Every row gives one point. The ring and each string are closed loops that go straight from each point to the next, and from the last back to the first. Before rounding, they use only three directions, however many columns there are. How many times does the string pass through the ring? Passing back the other way cancels.
In the rows, zero is written as 128.

Ring (9 x 3)
[[126 158  91]
 [140 191 104]
 [151 200 130]
 [157 187 165]
 [143 141 201]
 [119 101 201]
 [104  82 181]
 [100  83 142]
 [108 106 111]]
String (26 x 3)
[[112  42 207]
 [ 74  78 175]
 [ 90 120 152]
 [126 100 148]
 [143  68 136]
 [101  63 102]
 [141  96 113]
 [112 140 137]
 [ 83 150  92]
 [111 164  55]
 [164 164  70]
 [162 167  98]
 [157 203  86]
 [120 211 107]
 [121 182 132]
 [161 158 144]
 [129 168 148]
 [113 203 160]
 [170 207 194]
 [196 156 197]
 [160 158 218]
 [176 128 233]
 [171 113 187]
 [108 137 165]
 [134 119 169]
 [154  87 184]]
Times through: 0
String (24 x 3)
[[151 137 172]
 [145 131 166]
 [166 106 203]
 [144  75 238]
 [ 86  79 220]
 [ 80 122 168]
 [123 129 152]
 [144  81 161]
 [115  53 149]
 [ 91  55 125]
 [ 67  98 109]
 [ 99 132 126]
 [141 125 129]
 [161 124  86]
 [136 166  53]
 [111 191  76]
 [105 188 106]
 [134 163 131]
 [130 170 134]
 [157 167 141]
 [202 191 152]
 [176 211 171]
 [129 196 179]
 [107 158 159]]
Times through: 4

Ring (7 x 8)
[[156 101 102 118 153  89 137 148]
 [128  90 113 104 140 167 138 163]
 [110  95 120 113 118 201 139 157]
 [103 105 129 166  77 167 133 150]
 [119 122 122 178  78 119 135 125]
 [146 140 103 147 113  89 143  91]
 [162 132  95 124 143  75 143  99]]
String (29 x 8)
[[119  89 122 135 115 156 133 170]
 [119  71 122 113 134 177 132 195]
 [132  83 111  91 154 169 138 172]
 [142 102 102  82 161 160 144 140]
 [138 116 104 105 139 147 144 122]
 [138 110 108 121 132 131 140 134]
 [145 116 100  96 151 138 145 121]
 [158  96 100 101 167  99 138 154]
 [159  81 105 117 163  80 132 179]
 [148  77 114 138 143  83 128 190]
 [136  99 113 136 125 119 135 154]
 [134 105 109 115 134 143 140 142]
 [129 103 106  79 151 191 145 138]
 [114  91 113  73 145 232 144 156]
 [100  90 121  88 125 249 142 160]
 [105 106 119 104 114 224 143 138]
 [120 117 112 116 117 178 143 122]
 [121 104 120 149 103 141 135 148]
 [102  93 136 188  68 143 127 173]
 [ 89  92 146 219  39 142 122 180]
 [ 98 111 133 187  58 158 132 144]
 [108 119 124 162  78 161 137 127]
 [125 118 113 135 110 148 140 124]
 [118 109 122 159  93 138 135 143]
 [ 99  94 138 197  59 143 126 172]
 [ 80  92 144 190  48 194 128 175]
 [ 94 105 128 135  86 220 139 144]
 [112 110 117 115 112 198 142 133]
 [128 107 115 135 116 139 137 141]]
Times through: 2
String (30 x 8)
[[ 99 100 139 210  50 132 125 165]
 [115 106 128 187  75 117 130 152]
 [127 115 116 151 103 127 137 132]
 [130 132 107 128 112 147 145 100]
 [132 142 108 145 101 126 144  88]
 [139 146 108 174  89  79 140  86]
 [146 140 106 169 101  68 139  94]
 [144 123 109 159 110  80 137 120]
 [142 126 105 131 124 113 142 110]
 [142 127 103 120 130 125 144 107]
 [149 118 105 142 127  84 138 124]
 [166 119  98 141 142  44 137 123]
 [172 117  95 129 155  42 138 124]
 [175 122  88  98 173  68 144 112]
 [155 118  97 102 155 112 144 119]
 [140 113 106 120 133 127 140 130]
 [144  95 110 132 136 102 134 159]
 [146  77 114 133 144  93 129 189]
 [144  69 112 108 160 123 131 197]
 [135  97 105  81 157 175 143 148]
 [130 106 107  92 143 178 144 136]
 [129 103 115 132 120 140 137 148]
 [119  90 120 129 118 162 135 168]
 [102  83 125 111 116 220 137 175]
 [ 95  86 128 118 105 229 137 172]
 [101  83 133 155  89 178 130 182]
 [119 103 120 144 105 150 135 149]
 [115 112 118 131 105 173 140 133]
 [107 118 120 132  95 194 142 123]
 [ 92 103 137 188  55 169 130 156]]
Times through: 0

Ring (6 x 14)
[[145 184 109  95 118  97 105  61 133 139 116  73  69 121]
 [135 136  93 104 162 159  85  82 152 137 134  75 121  57]
 [121  98 105 119 165 173  91 123 160 122 149 107 162  71]
 [109  75 138 135 127 138 122 177 168  90 153 156 184 169]
 [117 117 150 126  93  89 136 157 150  94 138 153 140 216]
 [134 168 135 107  93  73 125  98 131 121 123 113  86 182]]
String (25 x 14)
[[135 146 122 107 106  99 123 114 160 108 120  99 103 179]
 [125 146 137 116 107  93 119 111 128 122 137 130 114 158]
 [132 179 144 109  86  60 125  89 110 130 128 127  81 177]
 [146 205 133  96  75  44 130  70 122 128 108  94  46 199]
 [143 171 119  99  98  83 123  92 153 116 110  83  76 181]
 [129 147 130 112 110  98 117 108 137 120 132 118 110 156]
 [123 153 148 118  93  75 125 113 117 122 139 145 109 177]
 [124 157 161 119  66  46 145 131 126 104 129 153 100 243]
 [129 137 145 116  77  70 145 147 163  88 120 130 111 249]
 [125 121 133 118 107 105 127 142 162  98 131 125 131 191]
 [117 112 136 125 120 118 118 141 147 108 146 141 148 156]
 [122 113 127 120 124 125 117 138 160 105 138 124 143 156]
 [121 110 126 121 128 130 114 137 158 108 141 125 147 145]
 [102  72 140 140 144 152 108 167 145 108 169 171 197 120]
 [101  49 128 141 161 180 103 181 168  99 169 159 216 108]
 [112  59 112 130 163 185 102 169 189  95 153 126 198 110]
 [128 116 114 114 134 137 110 127 169 108 133 103 137 137]
 [118 104 125 123 138 141 107 136 152 113 148 130 157 123]
 [117 107 129 124 134 134 109 135 145 115 150 136 154 126]
 [103  80 142 138 138 143 110 162 140 110 167 170 188 126]
 [101  55 147 143 126 142 126 201 172  81 161 176 206 183]
 [102  77 155 141 113 119 129 185 151  90 160 182 186 189]
 [106  96 158 137 103 102 132 172 141  96 155 179 167 198]
 [109 112 170 135  76  69 147 174 136  89 147 186 149 246]
 [132 149 143 112  75  64 144 135 159  92 116 122  99 247]]
Times through: 4

Ring (7 x 14)
[[187 154  71 132 216 111  83  66 196 105 137  77 125  96]
 [149 172 100 120 189 107 118  77 186 115 167  75 106 107]
 [ 70 139 155  93 109 127 156 138 122 150 200 108 108 149]
 [ 41  90 166  91  53 147 152 187  75 172 192 137 128 182]
 [ 63  65 136 113  35 151 126 199  69 173 161 141 143 197]
 [139  75  80 140 102 140  78 154 117 144 119 120 153 165]
 [185 104  61 142 177 129  61 103 163 118 112  99 150 123]]
String (29 x 14)
[[216 100  36 154 199 127  37  89 177 108  91  95 159 114]
 [192  93  70 126 216 138  49  90 164 112 113 110 164 102]
 [141 102 105 113 168 137  89 116 141 129 145 114 146 124]
 [154 131  81 135 152 119  95 107 161 125 139  91 127 133]
 [146 122  97 121 167 127  95 107 154 126 146 101 134 124]
 [173 138  91 116 223 123  84  72 182 109 145  92 135  93]
 [170 161  96 114 230 114  97  61 194 105 157  81 121  86]
 [135 138 116 105 187 125 110  94 160 123 166  99 126 110]
 [118 133 112 118 133 123 120 121 144 136 164  99 119 140]
 [ 97 177 122 121 109 104 157 117 157 139 189  77  85 148]
 [ 57 186 159  98  97 106 188 125 143 148 221  84  74 150]
 [ 55 139 176  76 120 132 166 137 117 151 215 115 108 140]
 [ 75 109 164  77 139 144 137 138 111 148 194 128 132 134]
 [106 111 126 106 130 135 117 134 125 142 166 115 132 142]
 [ 79 136 136 110  88 123 149 145 123 151 185 104 107 162]
 [ 85 140 130 115  90 120 147 142 128 149 182  99 105 161]
 [100 137 119 119 103 121 135 135 134 145 172  98 110 155]
 [ 86 172 133 112 107 108 162 122 149 142 196  84  87 149]
 [100 213 133 108 150  93 171  84 183 126 209  62  69 121]
 [135 176 119 105 198 110 129  74 183 116 182  79 103 100]
 [135 121 116 104 182 132 102 104 150 126 160 108 136 114]
 [130 121 107 117 149 128 106 118 144 132 155 104 130 133]
 [173 158  70 141 178 107  95  82 188 113 139  73 115 117]
 [234 160  33 154 248 103  53  41 225  88 109  62 129  82]
 [224 121  47 140 249 123  41  59 198  96 105  88 154  84]
 [180  99  79 123 206 136  60  94 161 115 122 109 158 106]
 [134 105 104 117 150 135  95 123 137 134 146 112 141 134]
 [160 122  67 149 131 119  87 118 156 129 125  91 129 146]
 [205 110  33 164 167 120  50 100 175 115  94  87 146 131]]
Times through: 4
